Rows are points. Any point is a mix of the corners, with weights that add up to 1. It lies inside the corners' shape when no weight is negative. Say inside or outside, and name the corners with a negative weight.

Corners:
(1): [ 15 -11  38]
(2): [24 19  5]
(3): [ -2  23 -95]
(4): [-15  -4  32]
Points:
[-3 -9 60] => outside (3)
[-4 -1 23] => inside
[  1  16 -65] => inside
[  1  20 -56] => outside (1)
[  4  14 -26] => inside

Corners:
(1): [  5 -26   9  -2]
(2): [-19 -25   2  43]
(3): [ 8 27 20 45]
(4): [  4  48 -27 -95]
(5): [-34  17  17  26]
Points:
[-15 -19   3  31] => inside
[  9  51 -20 -58] => outside (1, 5)
[-17  -7   5   0] => outside (3)
[  3   6   6 -18] => outside (2)
[-16 -18   2  32] => inside
[  2 -31  -8 -23] => outside (3, 5)
[-18  36 -26 -70] => outside (1, 3)
[ -8 -17  16  50] => outside (4)

Corners:
(1): [-21  -8 -12  19 -51 -28 -80 -14]
(2): [ 42  -3  -5  -2 -20 -11 -10  20]
(3): [-10  18  40 -29   7  95 -27  -3]
(4): [ 37 -16 -68  14  27  10   4  20]
(5): [-38 -18 -29  -3 -17 -30  -2  -2]
(6): [ 46  13 -32  -8  57 -24  32  24]
(7): [ 27 -16  14 -47  18 -10   5  -9]
(8): [ 16 -26   7  -7 -23 -17   2 -27]
(9): [  5 -22  37  15 -25   9 -76  -3]
Points:
[ 17  -8 -38  13  11 -29  -3  14] => outside (3, 7)
[ -6 -11 -13  -8 -10 -13  -8   1] => inside
[ 16 -14  -9 -11  -2  -8 -14  -5] => inside
[ 10  -6  -2  -2   3   9 -26   6] => outside (8)
[-40 -20 -11  21 -34   6 -54 -11] => outside (2, 6, 7)
[ 14  -7  -4   3 -14  -1 -25   4] => outside (7)
[ 26  -4 -12  -6  16 -12   5   4] => inside
[ 39   2 -17 -10  19   6   8  11] => outside (5, 9)
[  3   1  13 -28  -1   8  -4  -7] => outside (4, 9)

Corners:
(1): [ 45   6 -16  -1  25 -10  27  15 -28]
(2): [-19 -12  15 -32 -23  13 -24   1   2]
(3): [ 37 -11   2 -30 -52 -37   4 -15   4]
(4): [-44 -18  16  -9  -5 -43  -5  23 -44]
(5): [ 13  17  72  21 -15 -24  -2   6  -4]
(6): [ 32  18 -95 -19  18  22 -14 -49 -17]
(7): [ -1 -48  16  17 -20 -24  23   0 -20]
(8): [-16 -10  19  22   7 -35  48  -7  25]
(9): [-26 -31   1   8 -27 -30 -27  14  30]
(10): [-33  41 -58 -14 -38  33 -25  19 -18]
Points:
[ -2 -12  30  12 -23 -36  13  12   3] => outside (2, 6)
[-12  -2   5  -5 -25 -16  -8   1  -6] => outside (1)
[  9 -10 -30 -18  -6   0   7   5 -43] => outside (5, 8, 9)
[-10 -18   4   0  -9 -25  -1   2  -5] => outside (10)
[-12 -16  27  15  10 -31  17   2  -2] => outside (3, 10)
[ 24  -9 -10  -3  -4 -14  15  11   0] => outside (4, 5, 6)

Corners:
(1): [-50 -76 -42  26   0 -13 -62 -11   5  19  58]
(2): [-32 -34  40 -17   4   3  80  36  25 -35   8]
(3): [ 26  -9 -51  24  10 -45   1  33 -17  -4  28]
(4): [-58  46  14  34 -16 -24  -1   1  64  -9  57]
(5): [-31   3  55   5  12  43  -3  -6  45   9   2]
(6): [ -1 -45  20 -67  -6  57 -25 -14 -21  59  -1]
(7): [-20 -48 -39 -49  14  36  14 -71 -43  27   8]
(8): [ 46 -48 -45  16  12 -50  17 -29 -63  47  69]
(9): [ 10 -12   7   6  24  52 -38 -42 -48  -8  43]
(10): [-27 -16 -80  64   1   3 -10  41  63  41  72]
(11): [ 41  60  39   9 -58  36  28  48 -38  17  -4]
(12): [ 42  41  56  -7 -53  60  51  20  20 -49 -24]
Points:
[-20 -29  -8   9   8   6   4   2  20   7  32] => outside (11)
[  2 -23 -15  10   1 -12   4  -8 -12  20  43] => inside
[  3 -28 -11 -11  -2  14  -1 -11 -14  32  29] => inside
[ 12  15  28 -16  -9  32   8 -23 -18   8   8] => outside (1, 2, 10)
[-18   5  -3  19  -4   2  -1  -1  17   9  42] => inside
[  9 -12   8 -16  -7  25 -10 -22 -29  19  18] => outside (2, 10)
[ -3  -5   0  10 -14  22  20  19  22  -1  22] => inside

Corners:
(1): [-41  47 -21  26  -8  -6 -29 -40  67 -17  38 -42 -19 -56]
(2): [ 34 -17  33  -5  49  10   2  44   9  42 -27 -19   7  49]
(3): [ 52  -8  31 -44   7 -32  19 -35 -15 -28   6 -39  10 -27]
(4): [-47  16 -11 -18   7   6  -7 -51   1  31 -52   7   0  35]
(5): [-58  26  26 -45 -37 -45 -35  57   9 -27  17 -24  36 -23]
(6): [ 15 -23  19 -27   9 -56  16  27 -27   7 -39  47  -3 -73]
(7): [ 43 -14   2   5   1  -4  39 -14  33  -7  -1 -28 -89 -62]
(8): [-17 -39  -1  32 -11 -33  23  -8  21  16 -61  12  -9   4]
(9): [ 20 -30 -73 -17   9 -22  -3 -22  65 -29  24  -7 -32 -58]
(10): [ -4  38 -76  34  -5  17  33  47  41   5 -47  -3  -2 -65]
(11): [ 31   2  23 -19 -17 -22 -61  63  16  25  49  28  17  24]
(12): [ -2   5  16 -33  23  95 -27 -35   3 -49  42 -15 -18  62]
(13): [-39   4   6 -11  -7  53 -24  31  -8  24 -24 -16  32   8]
(14): [ 11   2 -80  15  49  65  63 -37  74  30  14  28 -33  21]
(15): [-27 -11 -20  -7   8 -14  11 -41 -32 -12  17 -12 -22   5]
Points:
[ -9   0  -2  -8   2   2  -4  -6   7  -2   0 -11  -3  -9] => inside
[ -8   4 -15   2   6  -7  -4  17  24  12   1  -9  10 -16] => outside (4, 7, 12)
[ 13   6 -15  -8  14  -7   1   6  35  -3   3  -9 -14 -27] => outside (8, 13, 15)
[ -3  -6   0 -12   3  -2 -15  12  16   8  10   7  -8  -1] => outside (3, 10)
[ -9  -1  -9 -10   7  -6   7  -8  11  10 -21   7  -9 -10] => inside
[-14  10   1 -17   1  17 -13   0  16 -18  13 -14  -4   1] => inside
[ -1  -3 -16  -8  10   7   6  -4  27 -14   5 -16 -15 -24] => outside (4, 11)
[-9  0 -5 -7 -3 -7 -5 13 23  5  1  2  1 -2] => inside

Corners:
(1): [-65  -5  11  58  11 -18 -17 -29  -9   9  -2  22  16  21  -5  17   5   4]
(2): [ 11  -9  33   2 -43  11   2 -11 -30  62 -30  24  91 -17  30  28 -22  18]
(3): [ 23 -11  13   1 -24  48  15  14  13  15 -16  21  32  -1  22  10 -11 -10]
(4): [ 12  30  17   1  -6  11 -10 -13 -20  -3 -14   3   1  -5   0  15   5   8]
(5): [ -5 -19   2  14  -8 -27 -19 -16 -25  -5  -5  23  -8 -15  13   6 -17  -5]
(6): [-29  -7  32  74  17 -15  -5 -13   7  16   0  33  19  19  16 -24   9  15]
(7): [  8 -12 -24 -28  16 -25 -15  12  -1  -8   2 -20 -24 -60 -19  -4 -35  26]
(8): [-95  -9  41 -10  16 -14 -17  -6 -27  18  -8  13 -15 -13  17 -17 -13  21]
(9): [-10  -9  32   8  -2  -9   1 -23 -24   0  -9 -13  20 -14  25  28  35   9]
(10): [ 17  29  18  -1 -35 -22   4  41  12   6  46 -31  -1 -15  -8   5 -19  17]
(11): [ 20   3  19  -8   8 -22 -20 -20   0  19  -4  -1 -25 -43 -12  24 -14   5]
(12): [  7 -12  23  -3  -4 -21 -15 -29  -8  10 -18  -3 -11  12  -9  21  -4   6]
(13): [ 25  -7 -17 -13  -8  60  31 -17   5  24 -11  14 -17 -15  10  17 -14   6]
(14): [-42   4  26  48 -56 -11  -7 -21   9   4 -25  12   8  13  12  24   9   6]
(15): [ -5 -16  12  20   7 -20  32  10 -25  -3   5  -8  -4 -26 -15  14 -12  -2]
(16): [ -7  25  23 -19  17 -25  -8   1  -6  14  18 -30 -31 -32   0 -70  21  -4]
(17): [ 32  -3   4  18   9 -13 -22 -34  17  -8  23  23 -24 -12 -50  16  -6  22]
(18): [  9  45  27  -3   2 -11  15 -28  17  13 -15  20   4  27   6  -1  43  -5]
(19): [ 17 -19 -12  31   2 -13  -9   8 -14  -4   1  17 -13  -4  -4  11  40  13]
Points:
[ -4   1  12   9  -4  -6  -1  -7  -5   7   0   6  -3 -13   1   2  -1   6] => outside (12)
[-14  -2  17  21 -17 -11  -4 -11  -7  10  -8   9   9  -5   5  13  -3   7] => inside
[-10   0  16  12  -4 -17  -8  -7  -7   7  -3   3   2 -13  -1   5  -3   9] => outside (13)
[ 11   3  11  14  18 -11  -2 -21  -6   9  -1   7  -5 -12  -9   1  10  13] => outside (3, 5, 8, 10, 14)
[ -7  -6  14  27  -1  -6  -4 -12 -10  10   1  10   1  -3  -4  11   9  14] => outside (3, 5, 7, 18)
[ -5  -3   9  15   0  -7  -3 -10  -3   3  -2   9  -8  -9  -4  14  -2   9] => outside (2, 16)

Corners:
(1): [-46  20 -17   6 -12  -8 -22   7  -8   2  17 -28  60  21 -38 -35  24  -9
 -45  16]
(2): [-51 -59  -8 -24  -9   1  27  42 -32  42  46   5   2  23  17  -2  42  25
  31 -24]
(3): [-33  31  21  12 -32  -6 -23   8 -44 -55   5  -5  45 -47  14  41  53 -60
 -21  21]
(4): [ 25   9  66  30   4 -18  -6 -41 -57 -18 -33  26  29 -69 -64  18   7 -49
  23  27]
(5): [ 52  39  32 -56  46  21  17 -18  25   5  -6  30 -82  68  63 -41 -28 -15
  37   7]
(6): [-56  22  17  31  -5 -15   4 -46 -10 -50 -38  52  57 -39 -45   9  44  -7
  -3  -5]
(7): [ -7 -12 -34 -42 -46 -27  57  30 -51  13   4 -22  30  36 -20 -14  20 -24
  -6 -45]
(8): [ 64  32  -1 -25  25  22  40  57  18  35  27  17 -19 -52 -15   0  33  34
 -19  36]
(9): [ 65  43  62  13  75 -51  12  35  42   9 -44  19 -50  54   5 -16 -19 -42
  33 -42]
(10): [-19  17  39  13 -37 -35 -19 -20 -15   7 -19  19  35 -49 -28  61 -22   1
 -10   1]
(11): [ 41 -27  27 -75   7  73  78  82  28  51  73  -1   2  50 -17  -9   1  44
 -16   9]
(12): [-42  -6 -30 -10 -75   4 -29  20 -28 -39  41 -33  37  22 -37  -6  10  11
  63  15]
(13): [-31 -17 -24 -15 -14   5 -52   5 -33  -7 -50 -11  73   1 -44  20 -10  -4
  13  -5]
(14): [ 55  16  55 -17  57 -29  19 -43  17  10 -19  35  40 -30  22 -10 -46 -25
  41   1]
(15): [ 31 -43   5 -61   3  21  16  37  41   0  27 -36 -62  24 -25 -27   8  18
   6 -27]
(16): [ 43  15   7  36  -5   4  20 -59  25  41 -58  16   4 -32  21  12   2 -58
  -1  30]
(17): [-15 -38  15   6 -55  52  24  42 -14   4  10 -61  20  27  17 -24  39  42
  10 -45]
(18): [ 52 -15   5  34  27 -22   6 -28 -51 -64 -57  40  50 -21 -15  26  17 -19
  -1  56]
(19): [ -4 -13 -37  29 -23 -26  -3   7 -42 -19  10  14  32 -45 -16   5 -44 -50
   3 -18]
(20): [-10   6 -19  -1 -34  -7 -42 -25 -46 -16  46   2  64  22 -11 -12  36 -10
  -3 -47]
(21): [ 20  -2  -5 -20  82  45  70  23  21  42  39  -1 -42   6 -22  75 -12  44
  -9  34]
Points:
[-1  9 -1  6  1 -2 -6  1 -1 -5 -8  6  0  0 -2 10 13 -3  3  6] => outside (4, 7, 11, 14)
[-32 -27 -18 -28 -40  21   4  33 -37 -10  24  -9  44  16  -9 -17  39  22
 -23 -19] => outside (4, 9, 12, 14, 16, 21)
[ -8  -7 -21 -16 -11  11   1  20 -17 -15  19 -17  61  -2 -27  -5  10  12
  -5  -5] => outside (2, 4, 5, 9, 10, 16)
[  5  -3   4 -10  -4   0   8  13  -3   0   4  -3   9  10  -7  -1   5  -4
  10  -7] => outside (4)

Corners:
(1): [ 53  21  22 -11   8 -10 -17 -25  21  32  49  -3 -12 -34   9  -7  32  -6
  24   6]
(2): [  5  -9 -20  60 -25 -20  16 -73  -8   1 -24  76 -19 -23  19  24  76  -9
  26  17]
(3): [ 26   4 -52 -49 -13  56 -20 -29  21   5  10   4  58  -5 -46 -23 -27 -31
  27 -17]
(4): [ -7 -42  16   7 -30  26  13  24  18  38  20  -2  22   5  61  15   7 -59
  16   3]
(5): [-21   1 -45   9 -31   9  27  21   3   8  30 -19   8  36  -5 -32 -13   3
  36 -22]
(6): [ 40 -31 -43   2  10  -2  34 -27 -43   2  43 -30  16 -16  -7 -18 -14 -25
  33   7]
(7): [  2  52   9 -21  22  20   4   8  54 -17  18 -11  33 -22  52 -13  10  -3
 -18  71]
(8): [-25  -1  47  22  -4 -13  13 -38  48  38  -3  -5  32  -7  -9  -3   5  -3
 -56  24]
(9): [ 45 -95 -63  17  35   6 -26 -19 -28 -14   9  21  31 -43 -53  14  10  19
  64   2]
(10): [-23  47  49  41  -1 -24 -11  33   8  11 -22 -36 -14   6   0   2   9  44
 -29 -16]
(11): [ 26 -58  10  22 -76 -34  24 -24   9  17  22 -19  -4 -34 -17 -40  -9 -49
 -20  27]
(12): [  0  21 -34 -46 -27 -37  15 -20  46 -17  18  17  11  15  58  18  -7 -40
  -2  24]
(13): [-35 -41 -56  39  -9 -42  11 -38 -31  21 -18 -16  -4 -17  72 -23  30  38
  65 -41]
(14): [-18  58  68 -92   7  34  13  18  17 -44  70 -49  22  33  21   4 -36  -6
  15  10]
(15): [-19   7 -15 -24   7 -46 -14  15 -50  -3  38 -15   9  -3  16 -41  49   3
  27 -22]
(16): [-45  43  90  12  63 -13  48 -29  25 -24 -40 -23 -42  20  -1  39  56  29
 -31  54]
(17): [-65 -16  14  22  80  42  -5  40   3  15  34 -21 -14 -17  22  15  24  16
 -23  11]
(18): [ 43  13  53  -9 -22 -14  39  -2  -2  14  10  -7   9 -19 -21 -28  24  24
 -19 -37]
(19): [ 38 -10  26  28  15  12  -5   1   1 -19  16 -43  -3   0   8  25  30  23
 -47  -3]
(20): [-41  60   0  -8  -5   2  17 -15  24  18  -6 -23  48 -16   0  16  33  11
  -6 -43]
(21): [ -6  66  39  -5  60  41 -27  82   7 -22  29 -54  26  35 -13 -20   0  21
  35 -73]
Points:
[ -4  19  17   4   9  12  11   5  17   6  14 -16   3   9  26   4   6  -1
   3   1] => outside (9, 11, 15, 20)
[ -1  -2  12   4  -8  -8  13 -14  11   9  16  -6  -3  -7  23  -2  17 -10
  -4  15] => outside (9, 20, 21)
[ -8  16  16  -6  27  13  -9  24  13  -2  20 -23   8   9  10  -4   7  13
   5  -9] => outside (2, 6, 11, 20)
[ -2  -3  -5  -6  26   8   5   1   7   9  17 -15  22 -14  12   0  18   1
   6  -8] => outside (2, 5, 10, 11, 14)
[-27  15   1  10   0  -2   3   5 -10  11  11 -27   4   3  23  -5  24   4
  23 -30] => outside (7, 8, 9, 12, 18)
[  0   7  13  -3   5  -4   7   5   0   3  15 -22   8   0  -2  -8  10   5
   2 -13] => outside (2, 7)
[  2  -3  25  13 -11  23  11  15   2   7  26 -19  11   0  -1 -18   3 -16
 -20   2] => outside (1, 9, 12, 13, 16, 20)

Corners:
(1): [ 36 -22 -21 -32 -19 -32 -36 -15  52 -37  22  63   1 -66  24  27 -21 -22
 -49 -31]
(2): [ 26 -26  -5  18  -8  35 -38 -41 -40 -50   7  47  -4 -38  36  56 -25  35
 -47  -7]
(3): [-53 -53   7  57 -13 -55   7 -12   8 -71  25  65 -51  39 -21 -17  51 -20
  68  33]
(4): [  2   0   5  -3  57  43 -19 -49 -15  13  11 -47 -20  -2  62  25   6  15
  44  13]
(5): [ 22 -29  -8  52 -18  12  32 -17  38  31  -1 -14  13  20  30  -1  43   5
 -44  25]
(6): [ 22  18  20  -9  48 -34  48 -73  40 -10  22  -9  31 -67  54   7 -45 -57
 -47 -42]
(7): [-52 -17 -22  79 -15 -24  21   4  48  14 -21 -31 -58   0  36 -10 -12  65
   1  56]
(8): [ 37 -42 -57 -29   0 -49  30 -31  31 -15  51  66  16 -47   3 -22 -33  29
 -47  52]
(9): [-17  15   7  39  -3  54 -11  32 -21 -21 -43 -27  22   3  18  -2  10  59
  28  68]
(10): [-44  21  10  32  56 -34 -27 -27  28  32   0  34  23   4  21  41 -51  19
  33  13]
(11): [ 26 -44 -53  13 -22  30  48 -10 -24 -39  32  34 -31 -35  11  50 -73  37
  24 -13]
(12): [-36 -69 -31  16  14  33   8 -55  20  26  -8  12 -45 -33   9 -28 -41   6
  44  30]
(13): [-49  -8 -33  28  10  47  39  16 -63  -6 -13   9 -15 -46  35  15 -22  40
  43  -4]
(14): [-37 -33   7  13  34 -45 -52 -55  13  18  63 -10   0   6  36 -27 -37 -42
 -54 -50]
(15): [ -3 -36 -35 -26  63   4  14  27  15  35 -14 -24 -27 -56 -23 -28  40  71
  57  14]
(16): [ 28  40  -2 -13 -49 -60  23 -36 -31 -44 -20  -6 -12 -57  15 -12  19 -22
  37  -3]
(17): [ 17 -22  -8  68  39   8 -25  -1  16  42  51  -4  14 -62  34  55   0  22
 -52  46]
(18): [-28  43  44   2 -12  18  49 -22  28  -3  20  12  11  15 -21  22  47 -44
 -21  -9]
(19): [ 22  47  29 -14 -15  32  -8 -25  20   6  59  60  34   4 -17 -30  18 -18
  -4 -39]
(20): [ 12  13  52  18  22   2  51   6  45  -6 -26  54 -57  56 -43  26  15 -37
  23   3]
(21): [-22  49  -9  61  39  -1 -25 -45  22 -13  19   1  35  49  18   5  38 -58
 -51  22]
Points:
[-13  -2   2  22  12   6   4 -17   8  -4   4  11  -9  -8  13  13   0   2
  11   5] => outside (8)
[ -1 -16  -7   5  26  -4   6 -19  21   1  20  28   2 -16   6   1   1   4
  -8  12] => outside (7, 11, 16)
[ -4  10   2  18  -1  -6   6 -15  -2 -13   2   2  -5 -18  18   9   4   1
   7   2] => outside (8, 12)
[-19 -17  -8  31 -10   0   9 -23  -1 -22  -4  17 -26   6  18  15  -9   7
  11  21] => outside (6, 15, 17, 19)

Corners:
(1): [ 10 -11 -43 -12 -22  13  39  -5 -36  32 -22  -3   5  12  26  30  12  41
  -9 -13]
(2): [-12   3   9 -16   9 -12  -4  -7   7 -16  14 -41  -8  49  25   7  16  22
  25 -28]
(3): [ 13 -34 -45 -14  28   9  13 -29 -11   8 -32  15   9 -22  65   2 -26   6
   1 -36]
(4): [ 16 -22  39  27   1   3   2 -36  -2 -19  29 -20  -3 -17 -18   8  29  43
 -26  30]
(5): [-43 -16  11  24   1  10  -6 -10   9 -36  30 -39  24  26 -36   8  31  -3
 -52 -13]
(6): [-10 -60  46  21  24 -13 -34 -59  16  95 -51  -9 -26 -17 -61  -3  11 -64
  36  43]
(7): [ 10  18 -13 -41   6  33  -9 -24 -11 -15  35  -9  28 -10 -15 -18  19   1
   3  11]
(8): [ -6 -31  36  18 -31  36  10 -30   0 -30  -8  -7   9  -8 -61  26 -11   8
  43  23]
(9): [  3  17 -17   1  26   9  51   1  -4  -2 -33 -44  44   5  35  -8 -38  11
 -10   2]
(10): [ -5  19 -29  12   1  14 -18   7   2  18   3 -30  -1  -2  26  34  -9  18
  -1  33]
(11): [-21  19  34  14 -11  34   1  18  -7 -45 -14  -6 -38   1  -4   2  -5  35
 -31  -4]
(12): [  1  -7 -38  -7  23  15  42  38 -37   0   0  -9  -7  20  32  18   8 -12
  18 -10]
(13): [ -4 -18  17  66  30 -27   5 -54  26  87 -25  10  26 -28 -42 -32  48 -37
  14  23]
(14): [  0  21  -3 -10  14  -3   2  -6 -26 -33  13 -33  -7 -27 -55  20  -5  28
   8  10]
(15): [-16 -22 -13  13 -32  -6 -13  -2 -11 -14 -18 -25 -10 -25 -19 -16  27  -1
  10  18]
(16): [ 12 -30  -7 -37  36  38  25  27  32  -9  13 -47   7 -10   9  21  20  20
 -28 -28]
(17): [ 22 -17  -6 -41 -19  11 -12  18  -3  23  14  -6  33  -9  -9 -26  -1  23
  -2 -31]
(18): [ -4   3  13   3 -23 -14   5   1  18 -77  38  10 -26 -23 -34   4  10  31
 -21  13]
(19): [ 19   6 -23  31  -2  18   6 -19  10 -45  32 -26 -14  23 -33  -5 -12  17
 -11 -10]
(20): [ 42  17  -3  -6 -21  -9   6  25 -26  -7 -19 -14  29 -11  31  27   0   3
 -39 -18]
(21): [ 13 -16 -19 -21  23  10 -10   7  11 -12 -54  14  22  14  11  10   2  27
 -14   1]
Points:
[ 12  31 -20   0  -6   5  16   8 -16 -32   9 -17  13  -5  12  -5 -19  10
  10  -4] => outside (1, 4, 5, 6, 16, 21)
[-11 -13   5  -1   5  14   1 -18  -3  -9   3 -24 -14   0 -17   9   3   2
  13  12] => outside (13, 17, 20, 21)
[  4  -9  -8   0   6  14  15   2  -6  -8   0 -17   5   3  -3   8   2   7
   3  -2] => inside
[ -2 -12  -4   4   9   9   4 -13   1  -5  -2 -13   2  -2  -3   4   5  12
  -3   1] => outside (20)
[  5  -4 -10   2   1  14  11  -1   0 -14   3 -16  11   3   7   7   5  19
 -13  -5] => outside (6, 14)
[ -1  -4  -4   9   3  12  11  -1   1  -6   3 -24  21  10  -2   2  14  11
 -18  -6] => outside (3, 6, 14, 18)
[ -1 -11   4   9  -3   8   1 -12  -1  -5  11 -16  -2  -8 -19   6  15  10
  -3   3] => outside (9, 21)
[ -2 -15  -9   8  12  22  10   6  -4  17 -11 -19  13  -2  10   1   1 -22
   0  -7] => outside (1, 2, 4, 14, 18, 21)
[  7  -2 -13 -10   3   9  12   4  -9 -10 -11  -7   8  -9  17   6   0  22
  -1  -3] => outside (5, 6, 19)

Corners:
(1): [-21 -76  13  20 -22 -32  64  50   0  57 -20 -20 -52 -27 -19 -17  -1 -48
 -49  32]
(2): [ 12   7  22  37 -14 -15 -28  46   3  58 -72 -20 -35 -22 -18 -28  22 -37
  16  28]
(3): [ 21  16   1  36   8 -36  64 -18   6 -19 -43  16  18  19 -24 -34 -24  46
  -6  17]
(4): [-29 -15  31 -14 -42  42  23  25 -18  63 -26 -49 -27  -7   2 -12  23   1
  12  14]
(5): [  4  37   0  61  -2 -75  68  -3  25  10 -17 -26   8  27   4 -40 -21   2
 -42 -18]
(6): [-43 -36  49  22   1  21   7  18   5  41 -20 -63 -32   3 -39  16 -24   4
  54  37]
(7): [ 18 -13 -30 -37  30  39 -30   8  -9 -15   7  -7  21  -7   7  35   1  21
 -24  10]
(8): [  5  26 -40  18  15 -45  33 -12  30 -15  17  28 -13  24 -28 -51  -5  14
 -10 -20]
(9): [ -7  11  23 -47  31  47   4 -18   7  -1 -12  18  35   3 -14  81   4   6
  15   2]
(10): [ 29 -24 -15 -74  -2  19 -18  -8  13 -32 -15  -5   4  -8  25  55  31   4
  -4  -9]
(11): [  9  -9  13 -31 -20  39  -4 -16  47 -59 -27  19  31  22  15  50  19  13
 -31  27]
(12): [ -4 -33 -46  25   8  25  -3   7 -45   5 -22  -9 -21  27 -10   0  19 -23
  18 -12]
(13): [ 28  19  25 -19  45  53  10 -42  21 -35  -9   1  -9  10 -16  42   1  22
 -33  28]
(14): [ 38 -14  19   8  -1 -20  54  -5  21  18  12   5  17  31  15 -39  -5  -6
  -3   5]
(15): [ 23  11  44  55 -50 -37  37 -10 -38 -15  11  17  40   7 -31 -19   7  44
 -21 -42]
(16): [-25  17  23  25   2 -16  33  12 -35 -14   9  20   6  19  18 -39   2  18
   9  -5]
(17): [ 22  -1 -25 -31 -21  41   3 -36  11 -38 -11  10  17 -36  18  63 -11   2
  -3   1]
(18): [-17 -63 -21  33  25   8 -10  28   6  57 -40 -15 -33 -17  16 -10  57 -15
  21  17]
(19): [ -7  -2  14 -22  -3  29 -23 -29 -26 -13   0 -24  40 -25 -14  23  30 -21
  -4  24]
(20): [ 28  20  -9 -41  -9  52  -1 -13  -2 -53  -6   1  32  -2  12  95  46  24
  37  39]
(21): [  8   7   4  26 -51 -83  36 -28 -49  12  16  37  22  26  41 -22 -12   9
 -32  16]
Points:
[ -3  -9  11  -6   2  15  14   4   3   1 -12  -3   0  -5  -7   9  10   5
   2  11] => outside (5, 12, 21)
[  9  -3   5  19   3 -23  26   0  -6   8  -9   0   4  11  -7 -13   3   3
  -6   6] => outside (4, 11, 17)
[ 10  -6  -6 -10  14  -5  -2   1  15  10 -29  -9  -8 -16  -3  25  11 -12
  -5  19] => outside (4, 11, 12, 14, 15, 16)
[ -2 -14   3   5  -6  -3  19  -1  -4   6  -4  -6   3   2   5   7  10   0
 -10   7] => outside (2, 3)
[ -3  -2   9   7  -7   5  19   1  -8   5 -11  -4   4   7  -1   0   7   5
  -3   9] => outside (10)
[  6 -10  -4  -7   5  -1  12  -2   6   2 -12  -6   1   5   6   1   3  -3
 -11   7] => outside (15, 20)
